Each row of a before or after table is a point. One or more steps were done to the points. Then noise was added and the rows were shuffled. The steps act on how far a point lies along the listed directions, d1 being the first. What was done? A step turns or swaps two directions, mirrors them in a line or flattens them onto one, adds a multiple of one to another, or multiplies one. Angles are multiples of 10 degrees, from the lower direction toward the higher: turns from -170 to 170, lines from 10 to 170 but not 90. Use the fewest steps. Two steps may share a direction if one is a turn and the other turns, adds or multiplies; they go together, in the order done. Otherwise the lowest direction goes first.
In the rows, 128 means zero.

Directions:
(1): [169 153  98]
(2): [126 172 163]
(3): [ 89 152  95]
Before:
[[150 111 100]
 [102  90 131]
 [101  97 135]
 [ 62 107  97]
 [137  96 105]
 [ 86  86 113]
 [162 131 111]
 [136 249 128]
 [139 100 115]]
After, 9 rows:
[[116 120 135]
 [136 127 126]
 [147 133 126]
 [130 124 130]
 [136 126 129]
 [107 127 128]
 [124 152  96]
 [117 123 138]
 [ 85 137 113]]
Steps: multiply d1 by 0.4; multiply d2 by 0; multiply d3 by 0.7

Directions:
(1): [151  81 124 133 183 144 117 175]
(2): [139 125  60 175 119 148 106 106]
Before:
[[128 138 111 118 138 124 130 134]
 [114 150 162 113 111 115 148 126]
 [119 121 172  89 157 120 142 164]
 [127 122 133 111 128 117 133 139]
 [127 128 146 118 132 126 131 125]
 [134 129  99 147 141 136 125 125]
 [122 123 164 122 137 117 128 138]
 [135 129 114 131 134 126 126 135]
 [134 133 123 134 118 120 134 111]
 [130 122  83 156 137 135 115 124]
 [106 143 163  89 110 100 148 128]
 [134 116 156 113 142 127 126 155]
 [100 167 170  97  93 109 155 117]]
After, 13 rows:
[[ 85 181 234  52  90  87 178 126]
 [135 134 112 141 114 122 131 105]
 [123 129 168 102 134 119 138 132]
 [137 127 102 140 135 129 121 132]
 [128 138 107 122 139 126 129 134]
 [ 93 152 228  43 112  80 170 144]
 [104 157 209  81 111 101 164 136]
 [123 123 153  97 131 112 140 145]
 [141 126  62 173 139 148 112 114]
 [141 118  24 197 132 152  96 107]
 [116 122 203  94 143 106 141 152]
 [109 120 249  36 171 100 166 193]
 [129 114 194  86 152 117 138 171]]
Steps: multiply d1 by 1.3; multiply d2 by 2.5

Directions:
(1): [131 142 157 157 166  88 169 133  73  98 135  83]
(2): [135 167 144 158  82 107 135  91 183 103 174 108]
Before (9 x 12):
[[114  79 125  67 154 193 102 168 102 166  78 179]
 [103  99  76  99 159 184 103 146 113 138  90 206]
 [118  90  96  80 113 174  78 157 146 161 106 174]
 [137 137 132 143 113 101 125 119 139 116 159 101]
 [138 157 157 142  90  99 139 116 127 117 143  98]
 [145 157 128 163  86 109 161  94 184 112 167 126]
 [130 117 103 105 105 155  89 122 171 159 130 167]
 [140 183 164 158 108  89 154  92 164 103 163  62]
 [127 180 152 145  68 109 135 100 180  93 174 101]]
After, 9 rows:
[[138 119 132 149 179 102 187 147  67 118 111 114]
 [129 161 155 128  54 152 115  90 222 114 175 140]
 [133 117 140 112 137 119 133 153  71 143  96 118]
 [128 109 136 104 199 124 143 162  54 146  74  95]
 [119 129 152 122 174 107 159 162  43 106 108  91]
 [139 162 149 161 121  93 142  99 145 105 173  98]
 [133 166 147 154  77 107 126 104 183  95 183 102]
 [117 173 111 159  87 138 127  81 200  87 177 158]
 [131 107 121 121 152 114 124 148  93 133 125 113]]
Steps: turn d1 and d2 by -120 degrees

Directions:
(1): [126 123 146 128  83 198 197 166 145 148 151 125 159 128 167 157 139 107
  77 134]
(2): [160  97 116 142 107 157 100 168  70 148 110 134 119 194 147  72 144 136
 139 180]
(3): [ 92 117 157 139 163 116 115 104 153 186 102 147 138 192 152 149 107  52
 139 123]
(4): [ 75 129 115  71  86 158 133 155  92  88 107 137  90 145 114 136 122  91
 169  73]
(5): [131  87 193  76 166 139  83 113  88 102 142  88 113 109 150 143 152 109
  81 138]
(6): [110  92 115 133 127 165  84 103 119 132 196 224 139 123 115 156 132 148
 131 128]
Before, 14 rows:
[[102 120 118 125 128 129 106 103 141 124 154 187 137 112 119 159 117 163
  126 120]
 [147 121 124 158 162 108 119  97 132 170 124 147 145 142 134 115 119 137
  127 146]
 [108 130 146 125 137 100 130 109 119 152 112 122 125 129 135 149 120  77
  136 123]
 [111 133 126 142 132 118 122 137 121 152  90 120 126 168 135 125 128  94
  156 112]
 [113 134 156  90 152 114 131 112 137 116  99  94 110 117 135 155 116  91
  118 101]
 [115 110 109 121 138 124 115 125 107 112 128 141 121 133 137 116 136 133
  119 134]
 [139 143 108 123 110 119 126 142 118 136 118 132 116 143 118 110 131 134
  137 119]
 [140 123 128 159 133 160 150 123 146 174 151 138 176 170 161 136 124 115
  102 146]
 [112 132 137 130 125 126 152 133 145 152  83 112 150 165 133 117 118  93
  111 132]
 [184 136 162 203 176 131 144 103 187 210 125 123 193 137 162 125 123 132
   69 184]
 [146 120 117 111 115 121 124 134 113 119 136 151 121 112 122 107 134 150
  134 127]
 [103 147 130  97 130 119 157 112 146 109 119 113 113 107 134 147 132 115
  107  98]
 [ 98 151 127 110 126 127 131 116 174 109 135 127 110  90 114 153 117 129
  124  82]
 [120  71 125 149 142 172  78  87 107 143 215 249 150 104 106 159 132 146
  131 125]]
After, 14 rows:
[[129 133 105 125  98 145 129 152 100 100 132 127 120 108 114 125 148 154
  143 107]
 [109 129 133 117 130 140 109 119 155 125 142 140 112 115 125 142 125 128
  118 108]
 [113 148  93 120 101 136 151 136 139 121 112 152 115 128 113 140 108 125
  157  98]
 [121 136 106 106  96 136 144 145 115  93 106 117 129 117 101 106 131 149
  123 116]
 [167 146 109 139 132 122 143 128 124 115 135  87 147 120 130 105 133 165
  115 138]
 [101 137 111 109 122 129 141 115 134 121 124 149 112 132 129 136 130 120
  127 105]
 [130 145  99 135  90 117 152 135 109 122 132 138 122  97 112 129 128 137
  147 124]
 [132 126 135 103 124 131 112 132 110 129 135 131 115 133 127 129 139 123
  114 118]
 [188 103 140 211 180 114 114  82 156 186 183 172 182  93 128 128 132 170
   92 181]
 [135 109 148 113 140 118 119 119 129 149 130 148 133 134 143 125 129 111
  119 130]
 [165 139 122 138 136 115 155 127 121 133 113  94 135 106 132 104 131 158
  112 140]
 [136 116 140 142 149 116 110 104 147 143 145 148 151 113 140 143 125 168
   95 157]
 [114 115 108 137 139 122 131 121 128 131 128 148 134 138 141 123 129 128
  115 136]
 [196 183 133 153 135 100 177 149 146 123  61  26 140  97 129  77 129 160
  105 148]]
Steps: multiply d1 by 0; multiply d2 by 0.4; turn d3 and d5 by -150 degrees; turn d4 and d6 by 60 degrees
